Each row is a point. The last column is the point's height on a tilted bowl or saddle (a function of degree 2), plus a little noise. Count its main directions that bend up, bend down and stay straight.
In the rows, zero is written as 128.

Points:
[[106 151 137]
 [109 125 149]
 [171 128 147]
 [125  93 141]
 [150  50  48]
 [ 84 116 108]
 [ 66 140  67]
 [174 161 133]
 [128 168 139]
 [ 94 110 125]]
Directions: 0 up, 2 down, 0 straight

Points (18 x 4):
[[ 98 101 138 109]
 [117 171 139 106]
 [145 122  81 163]
 [169 108 150 160]
 [ 90  80 106 143]
 [155  63 111 178]
 [135 167 215 178]
 [ 76 145 167 115]
 [184 169 162 201]
 [151 135 120 132]
 [180  99 107 193]
 [111 186 165 116]
 [ 75 113 136 117]
 [125 172 159 114]
 [176 142 157 172]
 [108 177  87 151]
 [125 150  98 129]
 [135 104 134 118]]
Directions: 3 up, 0 down, 0 straight

Points (39 x 7):
[[115 121 109 219 189  92 194]
 [ 91 151 122 134 136 142 164]
 [142  92 139  49  62 161 138]
 [ 96  65  87 142 154 170 194]
 [108 155 159 153 115 128 142]
 [160 109  90  67  62  92 139]
 [169  79 201 166 107 178 140]
 [156 142  69 130 113 104 145]
 [134 112  69 105 167 130 164]
 [136 104 135 140 148 104 110]
 [161 116 174 155 137 150 118]
 [123  85 151 109 121 136 113]
 [104 108  90 155 130 161 173]
 [108 160  90 139 120 103 162]
 [187 107  72 124 185 122 162]
 [114 212 141 137 164 126 191]
 [ 88 101 135 104 107 121 135]
 [154 105 159  87 134 103 100]
 [171 174  61 115 124  97 163]
 [136 143 132 162 143 178 157]
 [127 194 163 123 157 163 166]
 [122 144 175 125  96 130 122]
 [ 99 144  90 156  87 112 168]
 [138 129 112 163 169 156 161]
 [124 148 118 200 141 173 193]
 [141 132 133  74  44  76 137]
 [181 186 115 193 137 123 169]
 [149 128 114 146  96  85 114]
 [ 81 111 174 138 134 131 147]
 [132  75 114 143 131 109 114]
 [121  29 113  79 149 139 153]
 [139 146 126 147 133 106 124]
 [139 147  83 102 153 110 150]
 [ 99 119 202 100 157  86 135]
 [155  63 109 157 112  44  97]
 [107  90 126 109 164 102 131]
 [ 88  75  69 157 100 121 181]
 [127 103 119 187 179 190 203]
 [162 129 110 137 142 199 149]]
Directions: 5 up, 0 down, 1 straight

Points:
[[ 82 192 136  71 150 145 172 148 155]
 [140  42 115 120 101 121 157 120 112]
 [ 80 120  73 124 149 145 198  90  61]
 [125 137 123 138  96 102 110 212 130]
 [115  39 196 130 128 120 155 100  57]
 [106  77  82 147  72  86 200 123  88]
 [104 114 133 192  84 117 152 156  64]
 [ 90 129 139  35 122 125 116 148 162]
 [109 161 148  83  83 112 160 122 121]
 [165 119 109 103 131 184  89 131 167]
 [135 168  98 119 171 146 122 128 134]
 [ 98 137  49  58 122 138 134 134 134]
 [192 181 139 161  80 155 162  52  86]
 [177 208 111 125 135  89 182 169 149]
 [ 77  86  98 114 137 156 149 107  68]
 [169 107  83 178 124 129 209 182 171]
 [166 117 182 120 102  69 155 137 135]
 [130 170 130 143 107 146 164 122  99]
 [146  96 140  96 180 106 112 112 157]
 [143 113 179  82 157 133  61 126 179]
 [106 118  96 150 146 117 145  76  79]
 [168 102 129 153 120  95 106 131 139]
 [ 93 154 148 127 146 127 104 162 120]
 [137  88  99  84 147 162 155 123 131]
 [206 147  88 168 169 106 124  89 150]
 [155 116 175 186 161 161 115 138 111]
 [152 131 139 136  81 178 132  94 111]
 [165  47 164 104 128 109  82 104 169]
 [ 86 144  58 113 133  92 116 157 139]
 [ 88 158 112 145 135 188 170 117  83]
 [102 127 142 155 110  84 143 133  89]
 [ 96  71 159 114 129 147 128 180 111]
 [146 118  66 224 152 130 174 151 131]
 [103 122  88 139 137 137 153  60  58]
 [ 93  96 133 104 147 131 100 134 119]
 [ 99 132  84 150 122 183 101 136 101]
 [ 74 126 104 120 123 136 152 158 111]
 [ 89  64  37 116 127 151 155 125  90]
 [193 142 119  77 142 129 179  54 102]
 [ 92 113 149  91 185 114 117 141 141]
 [162 129 156 117 123 164 125  84 131]
 [127 104 105 167 157 157 162 137 109]
 [181 127 100 119 168 176 163  97 134]
 [108 129 144  99 132 200 135 154 140]
 [108 142 117 185 166  99 147 163 116]
 [156 111 195 103 105 122 133 129 140]
 [123  73  93 135 181  97 139 139 146]
 [110  94 107 147 101 112 100 141 103]
 [116 139 137  96 150  86  57 140 145]
 [106 142 167 109 141 103 117 147 125]
 [136  84 159 132 145 110 102  78 117]
 [197 124 137 160  72  30 158 200 177]
 [ 86 165 129 119 111 107  93  84  94]
 [158 163 215 172 122 152 147  61  90]
 [178 134  74  74 139 141  81 157 172]
 [ 96 103  95 127  70  71 135 149 112]
 [126 175  54 176  84 127 130 105  84]
 [ 96 159  63 157  82 114 166  43  29]
 [127 117 138 123 147 144 128  96 110]
 [119 112 109 102 123 147 145 148 133]
 [148  80 118 168  98 132 101 127 117]
 [115  94 172 126 128 160 130  72  83]
 [116 137  79 131 112 144 113  96  94]
 [158 171  84 109  93  46 133  57  88]]
Directions: 3 up, 2 down, 3 straight
